Rows are points. To make a cloud, some directions were put in groups of two or more. Within a group, all points are equally far from the middle, so they leave a hole (a ring in 2 directions, a hollow ball in 3). The other directions are filled evenly. Then the cloud was stretched, turned, moved and blurred a little. How many holes are there, and how many directions does each take, smallest first?
In the rows, zero is written as 128.

Cloud (20 x 3)
[[113 163 123]
 [116 172 133]
 [125 158 159]
 [145  95 155]
 [133 105 180]
 [139 141  98]
 [104 113  92]
 [146 177 142]
 [121 149 163]
 [179 130 108]
 [140 103 136]
 [135 150 171]
 [102 121 171]
 [ 91 147 137]
 [186 160 108]
 [100 102 112]
 [132  99 110]
 [101 192 123]
 [149 117 135]
 [155 116 148]]
Holes: 0

Cloud (55 x 6)
[[112 161 150 117 114  96]
 [ 76 132 113 104 106 163]
 [103 164 150  95 105 155]
 [141 158 184 145  79 137]
 [118 174 155 119 160 147]
 [138 166 145 115 114 176]
 [134  99 133 123  97 125]
 [ 85 126 158 142 119 100]
 [ 88 141 164 129 133 127]
 [ 97 116 179 129 179 149]
 [147 159 119 121 142 170]
 [156 134 140 168 140 119]
 [135 110 132 161 109 173]
 [121 101 183 148 142 161]
 [102 164 136 107 106 148]
 [113 178 112 167 156 141]
 [ 88 155 134 151 120 146]
 [142 174 153 145 162 166]
 [139 103 128 133 134 103]
 [ 83 147 127  91  94 145]
 [128 101 114  79 151 145]
 [147 124 101 158  84 115]
 [ 90 103 145  88 111 159]
 [ 85 113 163 121  99 132]
 [ 90 134 178 115 137  89]
 [102 175 112 165 129 161]
 [ 89 155 135  99 122 146]
 [120 171 115 108 141 132]
 [ 89 111 164 153 100 150]
 [ 91 154 148 140 118 130]
 [108 103 120 183 147 109]
 [112  92 114 121 100 117]
 [100 166 126  96 154 139]
 [ 99  96 133 108 139  94]
 [121 103 140 148 104 189]
 [106 173 135 162 132 152]
 [122  90 152  88  88 143]
 [123 108 127 150 183 150]
 [ 95 162  98  98 109 126]
 [128 162 102  94  94 145]
 [142 165 145  78 160 159]
 [ 83 137 137 155 139 175]
 [ 87 137 138 141 157  91]
 [152 123 173 113 125 176]
 [144 148  93  96 113 172]
 [108 167 122 164 103 110]
 [140 106 142  86 133 150]
 [126 101 138 160 148 120]
 [ 79 138 106 128 136 151]
 [ 76 140 105 118 111 168]
 [103 162 142  88  87 150]
 [117  98 166 107 144 153]
 [114 176 134 131 143 162]
 [151 160 171 136 133 166]
 [ 89 125 168 129 161 163]]
Holes: 1 (2)

Cloud (76 x 8)
[[126 134 164 157  90 154 133 159]
 [170 140 143 160  99  99 153  89]
 [137 139 150 108 131 108 165 100]
 [137 115  97 131 159 156 111 136]
 [111 181  91  91 114 161 162 133]
 [ 81 144 113 137 120 133  86 117]
 [140 154 172  96 175 123 134 162]
 [156 149  81 104 167 130 129 127]
 [130 105  92 163 142 115  96 178]
 [115 154 107 119 140 109 158 139]
 [131  99 140 132 110  93 129 113]
 [130  84 130 157 135 148 101 132]
 [ 99 134 123 118 109 141 120 176]
 [130 117  79 151  91 154 138 147]
 [151  94 103 162 159 130 110 116]
 [ 83 120 126 122 163 171 116 117]
 [ 83 129 139  93  92 126 156 143]
 [112 156  77 125 146 117 111 137]
 [148 138 132 158 164 166 146 144]
 [113 112 108 101  92  96 158 108]
 [130 148 102 163  94 165 100 143]
 [ 99 188  90 114 154 121 180 163]
 [ 96 107 141  91 168 151 201 106]
 [147 113  95 104 117  90 163 120]
 [ 94 140 142 105 130  92  97 132]
 [127 167  93 129 114 138 126 169]
 [138 162  86 124 126 156 166 124]
 [103 174 149 137 153  93 154 142]
 [142 107 101 134 102 177  93  90]
 [126 121 154 156  94 135  94 124]
 [166 160  87 118 150 142 164 125]
 [104 165 129 158 178 165 146 135]
 [ 90 161 122 151 111 167 154  84]
 [149 135 116 158 106 188 117 112]
 [153 115 127  89 159 137 175 147]
 [ 86 158  74  95  98 117 160 144]
 [ 91 113  95 149 100 119  91 180]
 [116 136 154  98 130 170 142 153]
 [ 82 129  64 157  85 112 142 148]
 [134 162  95 159 136 103  98 100]
 [169 167 108  99 143 111 167  99]
 [118 154  84 150 159 157 160 116]
 [158 132  79 145 117 135 143 109]
 [104 142 101 106 136 130  91 129]
 [103 160 129 136  91 105 160 126]
 [120 173 150 169 120 103 148 137]
 [152 114 133 167 159 162 103 108]
 [108 158 158  93 108 166 105 144]
 [130 165  98 133  99 112  98 112]
 [ 88 138  94 109 128 108  96 125]
 [110  93 124 125 109 112 125 131]
 [151 122  99 106  97 142  98 163]
 [158 172  89  99 154 119 102 115]
 [106  94 152 112 102 174 138 133]
 [ 99 175 166 107 107 157 176 110]
 [141 157  78 131 147 143 157  95]
 [143 156  90  95 148 138 173 133]
 [112 131 144 126 138 122 112 155]
 [ 89 125 143  92  92 148 173 104]
 [128 130 159 142 111 128  96 155]
 [108 178  83 148 160 133 156 140]
 [163 176  92 108 156 128 155  98]
 [174 138 130 135 106  99 117 167]
 [114 158 142 100  81  95 118 181]
 [ 75 164 112 174  90 112 130 140]
 [180  83 129 141 167 168 108 106]
 [136 168 130 131 167 152 160 112]
 [124 128  80 166 108 131  99 157]
 [126 163  92  97 139 156  98 158]
 [ 86 156 125  99 153 167 127 117]
 [ 93 113 148 137 144 143 109 161]
 [116 154  75 113 156 102 165 120]
 [178 107 146  87 132 121 116 171]
 [165 174 133 165 143  91 161 156]
 [149 118 110 137 106 145 124 121]
 [160 103 149 147 103 164  90 129]]
Holes: 0

Cloud (87 x 9)
[[134  93 158 121 144  90 157  93 124]
 [ 91 108 167 169 140 141 169 125 136]
 [139 173 130 177 132 141  98 101 144]
 [ 98 117 163  77 150 119 139 133 155]
 [103 122  89 125 114 177 117 125 149]
 [ 86 129 115  99 117  87 161 122 120]
 [171 129 147 123 112 102 136 105  98]
 [ 80 136 144 178 104 119 159  76 130]
 [162 157 126  90 157 122 113 102 153]
 [154 111 141 159 148 171 108  94 120]
 [137 177 162 106  96 115 135 135 166]
 [ 84 137 134 118  90  84 158  82 141]
 [ 93 145  89 126 104 162 108  70 138]
 [142 158 168 138  91 132 113 135 107]
 [ 86  99 112 112 103 158 140  94 105]
 [126  93 110 155 118 125 146 156 169]
 [ 83 130 157 174 122 112 168 143 138]
 [ 82 124 155 187 106 120 159  91 102]
 [130 106  97 150 141 128  91 153 165]
 [ 94 173 115 104 166 127 122 160 138]
 [144 108 130  74  96 119 154 147 175]
 [124 173 158 167 104 107 117 125 101]
 [106 116 178 180 124 143 148 109 120]
 [144 101  96 115 148 103 153 127 175]
 [164 104 128 145  80 127 149  91 104]
 [109 114  87 156 121 164 169 123 141]
 [152 150 109  91 157 145 149 149 144]
 [153 103 144 164 147 139 100 151 133]
 [131 173 163 120 123  85 123 103 161]
 [102 105  95 148 145 137 101 117 168]
 [124 101 158 110 103 175 158 111 157]
 [138  86 142  89 130 125 141  99  98]
 [ 80 152 139 151 142  94 116 131 169]
 [155 161 149 136 102 117  99 164  94]
 [135 100 133 118  94 178  93 155  98]
 [137 113 151 108  85 127  96 121 154]
 [137 160 154 154 152 156 100 129 175]
 [ 97 162 155 137 169 122 138 133 172]
 [150 142  95 126 152 108 110 147 108]
 [114 113 159 146 105  95 141  73 177]
 [134 159  94 131 160 157 132 130 174]
 [164 153 136 120 107 112 128 142  95]
 [ 98 151 182 154  97 154  99 143 101]
 [135 181 126 165 145 103  88  90 144]
 [ 85 134 110  91 124  89 153 123 135]
 [109 112 100  97  89 110 164 158 127]
 [142 103 105 128 118  91  79 116 111]
 [128 180 129 140 167 131 111 159 171]
 [112 170 151 106 114 139 156 106  87]
 [ 99 166 132 127 143  91 117 147  81]
 [105 147  92 134  90  97 161 148 160]
 [118 175 158 159 129 108 133 164 160]
 [119 106 173 125 160 172 129 145 117]
 [159 141 142 169 146 136 104 156 132]
 [105 178 119 167 131 156 100 109 145]
 [132 138 169 160 168 139 154 167 111]
 [121 104 103 146  82 119 136 111 148]
 [144 148 119 159  96 173  98 138  89]
 [150 170 133 163 124 102 131 130 126]
 [123  94 127 100 150  92 129  82 172]
 [ 91 141 115 145 156  89 132 104  81]
 [ 95 162 118 168  96 150 166 152 116]
 [141 151 168 166 102 137 173 140 140]
 [ 99  97 121  93 119 100 122  89 102]
 [150 135 146  96 103 169 113  78 162]
 [134 119  91 151 118 111 111 176 148]
 [135 138  99 108 143 167 131 140  87]
 [100 166 149 172 144 108 123 115 143]
 [174 136 132 109  96 110 158  97 136]
 [134 103 122  80 128 162  85  98 135]
 [152 118 102 122  80 142 165  88  95]
 [ 72 136 123 158 111 134 120  68 172]
 [154 103 112 103 135 118  79 109  73]
 [164 136 137 131  90 129 125 130 174]
 [101 119 102 121  92  95 151 111  85]
 [112 139 177 105 111  96 108 130 132]
 [ 90 107 101 150 138 142 103  73 169]
 [ 87 145 135 144 101  77 139  93  93]
 [ 92 171 132 106 143 153 135  97 116]
 [107  99 128 150 107 118 102 169 164]
 [ 93 127 109 121 105  85  77 138 158]
 [152 115 145 136 141 182 130  83 124]
 [128 174 127 101 164 145 157 101 157]
 [ 64 128 135 162 117 147 117 157 147]
 [109 100  92 111 144 147 109  94  74]
 [116 173 149  97 139 168 128 153 116]
 [142 157 104 124  95 111 147 135  85]]
Holes: 2 (3, 3)

Cloud (101 x 9)
[[146 116  97 104 116 110 146 135 172]
 [129  98  95  92 108 146 147 127 103]
 [122 128 172 133 178 120 158 168 131]
 [115 148 108 188 133 152 118 119 135]
 [174  96 117 111 155 116 131 142 101]
 [113 158 121 139  87 119 190 149 135]
 [ 76 122 147 138 135 130 146 107 157]
 [108 129 149 141 120 150 150  97 117]
 [130  93  84 134 128 154  90  96 102]
 [128 132 127 186 100 161 129 125 139]
 [163 118 162 159 163 114 146  82 157]
 [ 75  69 153 170 136 148 134 141 162]
 [123 154 161 111  94 140 123 107 172]
 [132  73 138  94 136 127 160 157 162]
 [133 106 186 112 179 146 131 143 103]
 [109 113  67 167 139 122 139 116 134]
 [177 136 149  91 164 131 118 112  97]
 [112 141 122 151 134 141 178 109 132]
 [102 119 127 142  98 108 109 124 122]
 [ 94  81 146 155 119 141 124 116 146]
 [130 166 129 145 156 153  97 139 157]
 [109 167 163 134 109 132 124 154 129]
 [151  97 103 135 150 109 144 190  83]
 [158 140 119 148 159 155 110 140 121]
 [101 129 135 157 104 144 130 107  66]
 [160 147 138 111 156 136 132 206 155]
 [120 127 123 166  78  79 128 169 134]
 [106 102 102 117  85 140 110 192 101]
 [140 118 134 126  95 177 112 157 144]
 [141 127 131 178 128 108 113 193  95]
 [ 99 102 100 149 148 121 111 166 144]
 [150 131 118 131 143 154 116 180  90]
 [174 106 116 138 132 134 130 195  93]
 [152 132 146 123 117  81 123 107 153]
 [149 107 166 143 160 131 180 157 162]
 [ 97 112  94  86 158 130 116 162 116]
 [137 113 157 168 128 105 120 156 102]
 [113 152 159 105  88 132 147 135 172]
 [147 139 117 148 148 165 148 129 170]
 [183 100 120 124 130 123 117 171 159]
 [106  88  79 130 133 153 144 132  88]
 [142 150 147 154  98 137 127 215 128]
 [105 143 132 109  91 115  92 132 122]
 [140 131 145 149  88 170 130 165 172]
 [ 87 138 144 102 108 132  93 149 108]
 [142 141 115 127 135 160 153 141 164]
 [157 126 193 143 138 140 132 128 159]
 [153  74 117  92 133 122 144 155 122]
 [177 120 126  98 131 115  82 200 110]
 [154 155 127 146 146 118 114 203 133]
 [169 103  89  98 118 114 112 136 138]
 [156 155  94 104 119 146 121 119 132]
 [110 101 123 158  92 104 125 117 104]
 [120  93 113 151 117 134  89 102 117]
 [102  85 127 141 102 137 114 172 137]
 [145 107  88 138  92 111 176 111 162]
 [165 139 107 160 110 147 161 167 135]
 [153 147 126 139 105 158 103 147 129]
 [124 105 134  86 184 188 123 104 129]
 [109 128 124 187  97 153 131 113 149]
 [ 85 143 123 189 117 133 123  98 136]
 [157 113 165 128 147 106 146 121 171]
 [146 107 111 121 105 178 147 147 162]
 [181 103 125 134 154 143 135 159 122]
 [174 152 105 172 147 121 148 141 141]
 [151 148 153 150  78 151 121 137 141]
 [148  90 122 177 137 124 117 142 172]
 [164 122 132 172 154 131 118 165 152]
 [ 89 130 156 105 106 140 145 147 132]
 [163 122 132 103 187 152 115 143 100]
 [111 142 140 150  93 131 140  86 155]
 [161 165 157 119 112 109 138 138 108]
 [142 127 171 153 144 148 112 106  92]
 [165 123 183 108 117 103 138 155 180]
 [169 131 181 122 141 140  91 108 111]
 [114 144  91 133  88 135 127 186 122]
 [118  68 173 142 159 136 102 155 109]
 [141 112 175 116 113 104 128 193 103]
 [177  98 104 113 118 109 137 189 116]
 [ 83  96 156 102 151 114  92 150 101]
 [114 114 178 159 131 174 142 112 141]
 [143 127  86 127 152  97 125 113 162]
 [ 78  93  85 156 149 142 134 164 117]
 [162 130 123 109 137 105  98 218 123]
 [136 135 110 107  81  91  87 190 133]
 [150  83 154  85 124 117 159 169 166]
 [ 78 117 157 103 132 128 135 136 156]
 [165 156 160  98  91 141 116 101 109]
 [119  86 116 119 145 191 144 145 134]
 [164 127 126 120 183 143  84 157  92]
 [169 137 130 135 140 140 156 104 113]
 [131 147  92 142 161  85  85 144 154]
 [158 144 133 126 141 136 153 117 108]
 [172 168 115 131 123 134  99 161 119]
 [111 107 147 100 111 137  83 121 132]
 [111 137 110 141 111 154 148 211 129]
 [141  81 175 120 187 138 142 130 126]
 [167 117 169 154 122 140 108 161 137]
 [156 143 141 124 124 142  94 197  97]
 [141 157 150 197 110 115 136 168 137]
 [102 129 184 114 178 172 146 107 177]]
Holes: 2 (2, 2)

Cloud (107 x 9)
[[115 111 134 114 100  97 131 133 103]
 [129 170 130  69 147 120 101 162 116]
 [157 126 121  82 107 122  68 131 128]
 [ 74 147 100 136 104 111 108 123 155]
 [ 88 177 124 158 128 157  78 129 127]
 [160 132 134  99 130  98  70 128 135]
 [117 110  80 140 124 133  92 171 125]
 [ 92 125 118 172 136 120  98 107  99]
 [107 116  83  89 136 140  82  91 112]
 [145 147 121 134  93 174  91 161 138]
 [128 186  95 100 132 132 126 132 116]
 [ 68 156 100 113 125 151 101 165 117]
 [171 131 102  99 149 127 116 133  94]
 [160 140 126 103 145 155  80 120 119]
 [120 151 146 141 105 114 159 157 119]
 [117 106 100 140 106 122 104 107 187]
 [140 166  61 125  90 138 112 145 127]
 [185 140 127  97 121 121 121 161  78]
 [177 133 131  89  79 125 110 156 103]
 [106 110  75 124 135 128  87 181 135]
 [111 161 121 135 114 170 157 124  92]
 [155 142  67 104 106 135 132 129 154]
 [155 110 115  90 166 107 110 149 110]
 [144 122  83 101  81 177  99 139 112]
 [104 183  81 105 112 147 112 120  78]
 [141 114 123 154 132 137 138  94  92]
 [158 133 139  77 128 132  98 171 156]
 [106 154  99  77  99 106 167 154 140]
 [112 185  81 132 131 120 110 149 138]
 [136 164 126 134  64 114 116 110 178]
 [147 105 104 137  69 135 101 101 146]
 [152 152  98 162 110 193 122 125 151]
 [ 73 124 100 120 107 141 112 170 135]
 [ 84 151 104 131  98 148 106 153  78]
 [130 173 128  88 117 153 101 150  87]
 [152 161 124  63  95 132 130 170 136]
 [116 104 122  97 118 109 113  97 145]
 [ 98 128 155  92 130 128  87 122 105]
 [125 183 124 133 134 143 133 110 104]
 [150 180  71 102  92 145 120 103 114]
 [108 128 101 156 117 147 165 149 110]
 [174 125 117 136 118 115 141 132 153]
 [135 159 151  93  97 120 106 142 143]
 [148 173  85 107 110 118 126 120 155]
 [129 127  81 134 137 142  67 180  87]
 [110 172 128 120  84 179 113 102 111]
 [ 78 160 115 118 154 159 123 165 120]
 [ 91 175  95 128  85 130  95 127 159]
 [105 157 135 152 145 140 134 110 107]
 [157 146  83 127 130 164 126 169  98]
 [ 81 125 124 122 101 164 115 158 141]
 [132 183 104 103 134 128 133 134  79]
 [163 121 140  83 120 135 111 172 163]
 [129 158 133 134  66 103 102 100 110]
 [140 115 102 165 133 121 122 115 144]
 [129 162 150 117 107 147 147 129  97]
 [137 118  76 105  77 157 107 117 151]
 [118 163 115  71  80 137 101 123  88]
 [121 167 138 155  98 139 124 137  93]
 [128 143 147 141  86 117 146 105  98]
 [103 118 130  98  81 125 132 128 150]
 [144  94 127 107 117 100 136 145  83]
 [143 157  85 152  73 113  75 110 113]
 [149 147 114  88  94 118  89 132 164]
 [109 116 106 108 127 189 137 176 139]
 [133 173 125 147 157 145 106 178 141]
 [ 81 114  76 122 136 112  89 145 105]
 [133 131  72 117  89 168 108 118 170]
 [ 99 143 118 162 134 141 144 128 110]
 [ 81 124 118 146  97 123  96 120 130]
 [111 147 147 135 152 120 103  85  81]
 [ 91 111  76 117 107 128  90 125 103]
 [161 135  98 145  62 133 102 147 109]
 [166 115 115 118 111 102  95 102 134]
 [103 136 126 108  83 171 121 122  86]
 [159 128 137 129 160 114 108 185 141]
 [115 111 124  71 111 159 136 142 135]
 [127 120  82 102 121 183 148 168 106]
 [ 67 158 101 112 141 153 105 169 115]
 [126 160 138 139  89 105 139 168 145]
 [141 163 132 139  94 115 137 179  92]
 [124 115 132 159 147 142 113  96  95]
 [129 121 115 127 111 132  58 175 155]
 [105 127 126 109 175 101 132 144  97]
 [125 184  96 119 131 110 131 116 112]
 [148 122 120 135 123 185 108 136 120]
 [116 157 112 107 108  71  80 151 118]
 [140 172  73 155  85 140 113 139 117]
 [154 135  82  98  96 167 131 102 175]
 [125 187  93 116 140 142 114 131 156]
 [109 165  87 146  78 108 130 131  82]
 [136 183  81 151 112 137 117 138 103]
 [131 111 133 154  81 143 130  93  83]
 [107 128 125  95 175 125 142 153 103]
 [ 87 119 123 128  87 161 108 118 159]
 [122 146 142 107 129 122 143  99 100]
 [145 181 146 141 115 157 132 107 133]
 [169 166 104  90 103 156 130 114 135]
 [161 171 104  76 119 142 131 160  87]
 [153 133  97 107 150 100  68  87 126]
 [123 109 145 138 146 117 129 119 114]
 [ 80 129 103 107 155 162  96 145  99]
 [174 162 135 101  99 134 121 113 115]
 [134 147  65 116 157 122  79 160 101]
 [121 138 128 147 128 170 167 102 122]
 [ 93 127  89 113 169 147 139 171 131]
 [128 167  81  97  99 116  87 135 146]]
Holes: 2 (2, 4)
